Every row gives one point. Two turns around zero, p and q, are shown by what they do to some points. Write where each new point lands after one turn and then the other. Backwards means that the second turn is done in reverse. Each puzzle has new turns, and all numbers are rounded.
(in the rows, 128 means zero)

Turn p:
[164  85  43] => [226 156 130]
[130 142 136] => [114 133 135]
[155 137 103] => [148 152 149]
[ 88 125 123] => [119 129  89]
[101 114 186] => [ 89  77 115]
[129 166 178] => [ 70 121 151]
Turn q:
[195 109 118] => [100  85 176]
[130 120 113] => [124 113 121]
[111 149  92] => [160 107 104]
[104  85 201] => [ 74 198 127]
[ 99 176 116] => [182 137 111]
Where do these land?
p, then q: [146  69 180] => [ 48 128 122]
p, then q backwards: [152 169 113] => [135 133 177]
p, then q: [136 117 113] => [127 120 146]
q, then p backwards: [139 116 113] => [124 120 148]
p, then q: [ 33 164 138] => [175  92  45]
q, then p backwards: [162 133 110] => [150 109 154]

Turn p:
[111 108 135] => [122 109 146]
[ 94 155 129] => [132 156 161]
[142 118  87] => [ 91 134 104]
[ 96 149  87] => [ 93 167 149]
[197 110 202] => [201  74  80]
Turn q:
[109 134 117] => [110 141 124]
[ 92 163 163] => [111 157 179]
[169  88 148] => [159  76 126]
[ 97 114  98] => [ 89 131 105]
[151 105 188] => [155  84 172]
[150 165  54] => [144 180  62]
Where do these land?
q, then p: [137 163 168] => [180 124 114]
q, then p backwards: [ 96 168 165] => [ 71 153 118]
q, then p: [132  89 117] => [ 93 107 132]
p, then q: [147  92  62] => [ 54 146 112]

Turn p:
[138 167 158 107] => [115 152 123  81]
[129  95 107 176] => [134 123 114 188]
[110 155 183 103] => [118 171 157  85]
[170  90  72 161] => [155  87  78 178]
[ 88 168 107 176] => [ 57 128 129 158]
[ 91  94 159  98] => [155 141 187 123]
[170 127 111  74] => [164  94 109  81]
Turn q:
[ 56 123  65 177] => [99 49 70 93]
[105 107 108 114] => [147 103 127 104]
[115 145 176 107] => [108 161 162 105]
[175 152 139 106] => [145 178 128 152]
[189 113 151 137] => [140 147 152 187]
Where do these land?
p, then q: [155 101 112 154] => [130 107 101 163]
q, then p backwards: [120 114 137 165] => [105 136  96 137]
p, then q backwards: [158 199 179  92] => [ 67 192 131  82]
p, then q: [ 98 122 139  64] => [144 163 188 123]
q, then p: [109 104  74 166] => [169  90 132 174]

Turn p:
[156 120 105 108 112 167] => [132 164 124  83 141 133]
[ 92  86 127 116 143 102] => [100  81 108 135 151 142]
[105 154 128 157 155 103] => [130 116 112 175 109 108]
[145 113 119 102  89 124] => [138 116 140  79 130 134]
[135 112 168 161 105 106] => [158 103 159 150 124 160]
[156 151 127 109 129 133] => [132 148 147 114 129 101]
[110 149  98 163 157 141] => [133 151  83 160 115 117]
[112 135 148 123 100 173] => [108 156 141 113 101 163]
[142 132 133 113 161 103] => [121 118 138 143 152  94]
Turn q:
[118 225 145 122 137 129] => [181 137 108 164 196 100]
[130 113 139 155 139 137] => [129 120 135 149 102 134]
[123 121 137 115  73 131] => [147 156 141  93 130 155]
[123 125 129 131 138 136] => [122 123 134 138 128 130]
[112 118 129 124 149 127] => [104 129 130 144 130 127]
[128 111 137 116 145  64] => [ 96 164  90 124 108 100]
[123 116  88 152 135 119] => [111  98  99 126 118 147]
[114 114 129 123  95 156] => [134 133 156 112 132 163]
[181 110 119 116 141 153] => [128  92 157 104 108  96]
Where do these land?
q, then p: [151 101 100  96 102 128] => [ 81 113 144  97 134 121]
p, then q: [158 152 166 153 142 166] => [188 132 124 164 136 114]
q, then p: [146 149 121 124 116  93] => [136 121 115 106 134  91]
q, then p backwards: [111 115 133 160 169 152] => [ 94 134 166 148 145 107]
p, then q backwards: [139 152  90 114 102 102] => [185 132 121 127 120 112]
q, then p: [ 96 136 131 105 149 104] => [117 126  99 158 109 109]
q, then p: [ 91 130 136 115 113 139] => [110 160 131 151 121 125]
q, then p backwards: [132  90 149 156 132 142] => [106 156 159 141 105 129]

Turn p:
[165 125 216  76 140 102] => [144  54 103  56 124  94]
[175 109 106 111 135  74] => [178 131 173  89 111 131]
[ 97 133  99 125 165 134] => [145 156 112 164 112 109]
[111 159  78 106 173 139] => [159 187  95 146 110 114]
[ 78 122 139 161  60 137] => [ 50 113 145 158 116 158]
[143 110 116 130  92 167] => [122 122 123 136 150 182]
[ 86 179 133 192  87 171] => [ 35 162 118 159 163 132]
[167  87 137 123 173 100] => [190 100 154 119 138 104]
Turn q:
[161 177 115 160 142 145] => [ 80 147 139 151 167 146]
[111 176 181 115 162  57] => [143 214 148  68 127 140]
[160  90 125 119  95 165] => [131  98 117 177 117  89]
[139 121 102 152  85 125] => [ 95 101 148 145 100 123]
[107 180 129  79  82 102] => [129 176 117 138  63 168]
[145  55  84 143 175 167] => [125  50  89 120 179  93]
[ 73  97 161 126 156 135] => [194 112 137  98 143 136]
Where do these land?
q, then p backwards: [133 102 116  70 120 108] => [104 151 136  75 153 126]
p, then q: [149 106 164  35 158 136] => [ 86  89  67 148  92  73]
p, then q backwards: [ 98 152 130 163  82 108] => [159 161 106 163 104  99]
q, then p: [131  86 114 223 123 195] => [161  42 158 183 151  78]
p, then q: [107 137 128 197 138  88] => [155 168 181  86 126 133]
q, then p: [162 146 139 141 116 126] => [ 99 134 132 132 123  97]
p, then q: [142 157 100  46 148 101] => [ 83 152  88 178  73 123]
p, then q: [102 138 133 151 138 162] => [112 110 144 100 146 153]

Turn p:
[103 185 132 132 125 137 157 140] => [132 117 158 100 174 156 115 140]
[136 150 123 103 173 161 138 153] => [151 125 103 110 143 139  72 132]
[131 139 168 112 113 168 137 122] => [143  93 125  87 133 122 130 102]
[115 155 116  99 142 137 103  97] => [129 132 118 129 125 178 118  96]
[166 159 119 151 152 152 130  99] => [186 151 127 133 150 134 125 104]
[145 100 127 108  93  74 146 141] => [108 118 108 137 110 122 174 179]
[137  39 138 194 121  35  31 151] => [ 41 226 114 175  78  47 179 126]
[124 162  90 116 116 201 146 130] => [180 105 166 102 113 161  85 125]
[ 95  63 138 136 119  86 164 119] => [ 84  87 131 181 126  93 152 149]
Turn q:
[123 119 104 162 115 133 125 150] => [109 123 128 114 117 110 122 167]
[ 88 110 170 100  94 164  76 151] => [185 139 119  79 145  76 162 118]
[145 152  81  72 136  89 141 124] => [109 112  69 174 135 163 145 115]
[119 169 130  93  92  82 145 190] => [138 169  75 136 166 162 164 172]
[131 134  90 124 124 184 170 134] => [ 68 130 134 110 100 128 168 118]
[167 170 189 120  84 178 133  95] => [165 191 145  96  72 154 140  83]
[ 94 164  76 112 117  90 124 119] => [ 95 138  60 150 149 120 110 128]
[159  68 164 166 141 105 152  82] => [149 121 205 182 107 121  97 128]
[119  80 162 182 204 117 135  98] => [126  88 214 141 158 122  72 118]
[179  90 150 163 158 125 113 130] => [157  87 178 131 104 146 106 148]
[ 82 152  90 114 142 143  94 136] => [104 109  80  94 155 104 122 113]
Where do these land?
q, then p: [140  85  72 116 174 122 117 147] => [ 98 106 135 173  97  73 112 140]
q, then p: [ 85  87 168 130 156 188 132 165] => [105  77  51 133 169 121 136 135]
q, then p: [ 75 153 164 149 112 109 154 106] => [121 170 116 113 179 165 120 101]
q, then p: [129  94 157  90 166 109 121 122] => [158 128 103 160 141  82 133 106]
p, then q backwards: [180 148  67  89 138 162 120  99] => [199 158 167 111 106  98  91 119]
p, then q backwards: [160 174 138 160 140  93 171 159] => [ 80 124 161 132 116  95 128 190]
q, then p backwards: [166  90  94  93  75 105 149 108] => [156  60  94 126 121  92 126  90]
p, then q: [120 157 113 121  81 114  92 133] => [123 173 128 106 133 131 169 101]
q, then p: [ 97 164 179 204 109 150  97 113] => [103 163  71  68 121 186 145 109]

Turn p:
[133 115 128 114 117  95  94  54] => [146 131  66  92 150 123 103  88]
[159 106 139 150 140 205 152  72] => [146 159 125  47 135 136 146 188]
[128 143 130 130  90 150 176 103] => [170 115 115 128 137 118 125 181]
[ 84  65  76  97  69 135 123 155] => [126  81 178 119 133  70  53 122]
[ 99 112 134 148 147 128  48 182] => [ 47 140 165 140 157 117 132  82]
[108 124 187 118 128  44 137 186] => [ 74  92 101 207 102 169 101 113]
[202 172 128 110 127 150 179 125] => [178 105 116 119  86 139 195 162]
[131 158 122 151 118 161 120  98] => [148 150 120 114 162 111 156 145]
[ 82 139 134  75 179  94 131 179] => [123 114 174 179 117 189 107  81]
[154 147 103 187 165 118 120 125] => [121 193 118 135 104 108 163 119]
Turn q:
[ 95 121 145  77  96 119 115 150] => [138 101 107 147 148 180 118  99]
[ 61 141  93 154 145 101 103 122] => [143  80  86  97 166 100 137 156]
[ 62 111 142 106 138 100 154 152] => [143  88  83 102 131 141  86  97]
[206 179  98  99 155 180 116 138] => [113 147 183 219 119  85 135 139]
[ 79 135 120 135 141 151 153  91] => [112 139  79 112 147  91 130 107]
[124  56 153 133 129 145 152 115] => [149 159 109  95  84 142 142  87]
[ 94 146 154 135 124  99  99  93] => [ 99  99 124  91 166 138 150 122]
[124  97  86 160  81  64  81  89] => [123 107 100  90 126 172 188 202]
[144  91 161 120 169 110 211 127] => [107 141 124  96  53 116  75  89]
[209 165 131 147 161 188  99 161] => [149 161 220 180 129  82 137 135]
[210 165 124 141  69 153 125 169] => [133 188 191 181 140 161 111 174]
Where do these land?
q, then p backwards: [ 96 172 175 118  84  97 107  90] => [105 121 196 113 138 156  67 127]
q, then p backwards: [114 108 104 103  59 165 179 129] => [107 146 158 167 166  69 146  82]
p, then q: [175 157 143  88 167 115  80  89] => [ 80 165  78 167  94  98 145 112]
p, then q: [111 129  83  77 147 168 155  69] => [ 99 133 197 182  94 142 151 103]
p, then q backwards: [100  90 112 105 150 100 169 162] => [173 125 143  99 138 106 162 176]
p, then q: [137  87  81 103 122 176  91 162] => [ 93  95 128 100 116 180 128  69]
p, then q: [ 79 179 167 175 167 117 134 158] => [144 159 144  98 181  57  96 135]
p, then q: [159 108 102 179 108  71 127 132] => [112 109  95 114 153 157 128 198]
p, then q: [ 96 102 151 172 140  93 157 111] => [157 114 137 148 186 111 140 164]
p, then q backwards: [175 104 183  94 163 134 115 171] => [149 103 159  92 118  62 110  82]
q, then p: [165 173 105 193 101 173  94 135] => [105 141 128 194  96 183 183 135]

Turn p:
[113 173 123 116 170 122  91 137 147] => [150 131 161 144 167 131 130 177 144]
[161 142 127 111 145 160 100 112 175] => [121 130 142  85 147 103 160 167 150]
[143 127 131  87 155 139 145 121 143] => [107 131 170 117 116 104 135 143 124]
[102 114 123  97 112 145 132 139 150] => [135  90 141 125 125  94 121 118 133]
[169 104 155 122 117 121 139  58 111] => [100 183 100  94 106 101 126 127  89]
[ 96 181  92 171 170 145 124 144 133] => [143 140 153 168 185 157 151 121 173]
[128  69 137 181 128  90 140 142  98] => [156 153 101 127  77 174 103  89 130]
[160 113 152 170  96  83 163 130 109] => [102 150  73 142  77 161 116 119 125]
[106 123 154 126 105 151 130 150  95] => [115  98 122 121 143 143  92 102 113]
[139 112  97 139 103 106 129 156  93] => [143 108 109 145 105 164 146 109 101]
[ 92 149 118  89 107 146 115 118 152] => [136  95 134 138 160  77 127 137 125]
Turn q:
[140 114 117 107 107 105 129  92 114] => [125 133 130 119 115 142 137  93 168]
[113  55 111 111 122 121 116 120 143] => [115 146 104 116 135 180 172 140 153]
[119 159 104 104 127 137  94 206 106] => [126  78 104  86 114 129  78 174 110]
[118 132 225 127 143 136 197 140 149] => [179 152 173 187 194 104 116 162 142]
[119 154 112 182 140 108 118 118 121] => [117 112 133 160  93 125 130 107  87]
[115 133 132 142 105 135 162 141 115] => [124 149 137 151 121 131  95 142 134]
[153 121 109 150 207 127 144 104 119] => [104 120 194 117 136 132 167 110  87]
[137 145 106 140 105 119 112 104 110] => [118 126 118 125  90 119 123  97 134]
[112 119 112 134 126 155 102  99 126] => [134 155 111 108 104 129 150 119 112]
[113 142 151 108 108 120 163 110 164] => [151 150 118 152 170 129 108 104 142]
[176 154 111 110 122 146 105 196 134] => [ 92  84 107  90 142  89  96 163 128]
[120 108 146 121 124 127  93 106 134] => [152 130 107 123 121 129 165 125 139]
Where do these land?
q, then p: [152 152 133  69 150 123 149 155 125] => [152 135 170  87 110 119 106 165 124]
p, then q: [109  98 176 136 127 137 103  91 141] => [138  77 104  88 133 127 130  97 134]
p, then q backwards: [ 97 101 122 160  89 132 153 157 138] => [132 152 122 117  90  75 106 108 128]
p, then q: [157 151 149 103 128 109 105 150 109] => [129 126 129 110 112 133 113 186 126]
q, then p backwards: [152  82 137 115 140 147  86  91 130] => [174 117  84 144 130 153 120 109 162]
q, then p: [129 157 103  93 131  97 119 126 134] => [150 144 140  92 127  97 137 122 106]
q, then p backwards: [176 125 133 131 139 123 141  99 141] => [119 138 105 122 136 168 158 112 140]
q, then p: [ 92 137 111 171 148 114 153 176 119] => [144 108 114 102 159 180 102  95 121]
p, then q: [108 156 101 135 129 110 171 151  82] => [130 171 144 162  86 110 150 135  97]
p, then q: [108 121 115 167  99 189 100  85 160] => [113 107 154 100 179 161 144  64 117]

Turn p:
[114 122  83 193 170 141 122  72 125] => [155 109  88 161 103  63 131 102 176]
[113  88 172 161 164 127 105 136 127] => [172 179 124 129 119 114 169 140 137]
[156 127 150 112 141 121 129 154  61] => [183 125 150 118 174 155 120 121 112]
[187 151  97 121 164 177 150  89 203] => [111  55  60 102  86 107 122 185 134]
[105 139 177  86  35  84 174 182  98] => [ 73 190 179 119 194 181  83 120  78]
[136  82 136 180 102 122  84 180  97] => [164 183 132 152 131 188 142 109 175]
[160 201 137  75 111  65 141 115 142] => [103  99 127  94 114 145  84  99  38]
[136 149 115 102 135 168  97  74 153] => [125  75 141 146  77 106 124 160 122]
[102  71 142  79  76  95 159 144 113] => [ 93 177 193  83 158 137 101 128 141]
[ 80 117  88 132 151 130 118 153 138] => [104 121 134 132 133 115 180  98 158]
[119 163 111 167 159 179 128 108 152] => [125  93  81 174 117  96 152 147 136]
Turn q:
[123 150 147 112 148  85 115 158  54] => [176 168  88  99 143 118 145  83 158]
[111  78 171  88 139 107  87 103 122] => [102 120  68 127 161 157 170 147 156]
[ 99 161 161 162 119 130 220 114 131] => [103 100 170  65  90 131  81  91 155]
[191 159  44  72 132 136 126 114 185] => [145 142 145 158  57  81 164 200  71]
[122 104 170 124 121  97 102 122 141] => [103 120 110 131 161 125 148 138 168]
[ 66 138 118 100 110 126 101 147 213] => [ 49 108  94 172 117  72 119 128 107]
[193 150 111 144  88 170 178 112 144] => [152 128 193 123  86 134  83 182 125]
[131 111  84  90 158 132 155 141 137] => [118 153 126 139  77 142 159 123  97]
[114 136 152 137 125 175 138 119 108] => [140 103 117 120 125 158  86 121 128]
[133 139  64 157 151 105  63 111  58] => [196 153 120 113 193 116 163 112  63]
[153  36 148 136  92 126 147 153  94] => [107 189 150 139 159 203 125 141 167]
[100 172 167 214 152 146 103 143 147] => [144  55 154 150 168 100  94  70 141]
Where do these land?
p, then q backwards: [179 104 123 116 118 135 109 176 132] => [147  91 158 121 139 147 151  96  90]
p, then q: [ 91 132 137 106 141 156 128 162  85] => [138  97 147 120 107 160 145  91 163]
q, then p backwards: [155 114 128 161 129 165 115  98 101] => [167 135 146 103 124 147 121 149  86]
q, then p: [121 104 117 118 113 144 175  96 142] => [108 137 174 153 150 142 146 150 125]
q, then p: [164 115 191 177 146 139 177  91 157] => [113 181 143 101 107 132 156 214 141]
p, then q: [118 134  91  50 170 105  66 152 121] => [ 94 128 115  87 104 207 114 170 179]
q, then p backwards: [139 121 184 188  92 168 146  81 209] => [138 134  71  52  74 202 143  98 114]
p, then q: [138 175 122  87 114 124 124 132  96] => [145 118 108 127 160 186 134 123 137]
p, then q: [ 64 173  74 206 140  77 176 131 152] => [ 95 101 149  44 151  93 173 116  41]
q, then p: [112 109 113  71 117  66  65 161  84] => [101  55  71 121 152 100 124  65 107]
